Every row gives one point. Two turns around zero, p and q, are shown by what they do to some points. Where does a point land after both, in the order given? Backwards means that the second turn is done in reverse. Each puzzle has new turns, and all numbers are rounded.

Turn p:
[-0.16 -0.40] => [-0.30 -0.31]
[-0.33  0.24] => [-0.22  0.35]
[0.49 0.16] => [ 0.51 -0.03]
Turn q:
[ 0.10 -0.46] => [-0.18 -0.43]
[0.31 0.32] => [0.44 0.08]
[-0.41  0.14] => [-0.25  0.35]
Where do these land?
q, then p: [-0.16 -0.05] => [-0.13  0.11]
p, then q: [0.14 0.55] => [0.54 0.18]
q, then p backwards: [ 0.02 -0.51] => [-0.10 -0.50]

Turn p:
[ 0.00 -0.08 -0.05] => [-0.01 -0.09 -0.04]
[0.30 0.50 0.48] => [0.36 0.52 0.41]
[ 0.22 -0.06  0.36] => [ 0.20 -0.03  0.38]
[ 0.28 -0.16 -0.35] => [ 0.26 -0.26 -0.30]
[-0.56 -0.41 -0.51] => [-0.60 -0.40 -0.47]
[-0.24  0.21  0.07] => [-0.21  0.25  0.02]
Turn q:
[ 0.11 -0.40  0.41] => [ 0.07 -0.20  0.54]
[-0.41 -0.10 -0.66] => [-0.05 -0.43 -0.66]
[0.33 0.20 0.13] => [0.16 0.35 0.13]
[-0.03  0.30  0.13] => [-0.18  0.27 -0.01]
Where do these land?
q, then p backwards: [-0.08  0.12  0.26] => [-0.22  0.06  0.19]
q, then p backwards: [0.20 0.17 0.31] => [-0.05  0.26  0.31]
q, then p backwards: [-0.23 -0.10  0.54] => [-0.33 -0.20  0.45]
q, then p: [-0.32 -0.02 -0.56] => [-0.07 -0.38 -0.52]
p, then q: [ 0.43 -0.17 -0.54] => [ 0.66 -0.19 -0.20]

Turn p:
[-0.26  0.14  0.28  0.09] => [-0.22 -0.04  0.35  0.04]
[ 0.07  0.17 -0.12 -0.13] => [ 0.03  0.23 -0.06 -0.10]
[ 1.10 -0.54  0.08 -0.15] => [ 1.00 -0.01 -0.43  0.58]
[-0.32  0.20 -0.15  0.33] => [-0.52 -0.03 -0.05 -0.04]
[-0.33 -0.27 -0.16  0.02] => [-0.12 -0.35 -0.07 -0.26]
[-0.26  0.31  0.08 -0.16] => [-0.17  0.20  0.27 -0.22]
Turn q:
[-0.22 -0.21  0.11  0.37] => [-0.45 -0.10 -0.13  0.10]
[ 0.61  0.06  0.17 -0.23] => [ 0.36 -0.15  0.54  0.09]
[ 0.23 -0.04 -0.29 -0.14] => [ 0.35 -0.11 -0.07  0.13]
[ 0.35  0.24 -0.23  0.30] => [0.15 0.16 0.08 0.52]
[-0.49  0.27 -0.25  0.23] => [-0.19  0.43 -0.45  0.03]
[-0.48 -0.31  0.48 -0.53] => [-0.21 -0.21  0.02 -0.87]
Where do these land?
p, then q: [-0.13 -0.21 -0.42  0.15] => [ 0.21 -0.18 -0.43 -0.07]
p, then q: [ 0.35 -0.13  0.58  0.38] => [-0.58 -0.12  0.16  0.50]
q, then p backwards: [ 0.12 -0.20 -0.25 -0.35] => [ 0.11 -0.42 -0.06 -0.22]
q, then p: [ 0.16  0.48 -0.41 -0.09] => [-0.07  0.48 -0.22  0.38]
q, then p: [ 0.27 -0.15  0.14  0.28] => [-0.15 -0.34  0.14  0.19]
p, then q: [-0.48 -0.18 -0.11 -0.57] => [ 0.39 -0.28  0.26 -0.55]
q, then p: [-0.29  0.39  0.47  0.21] => [-0.34  0.24  0.51 -0.26]
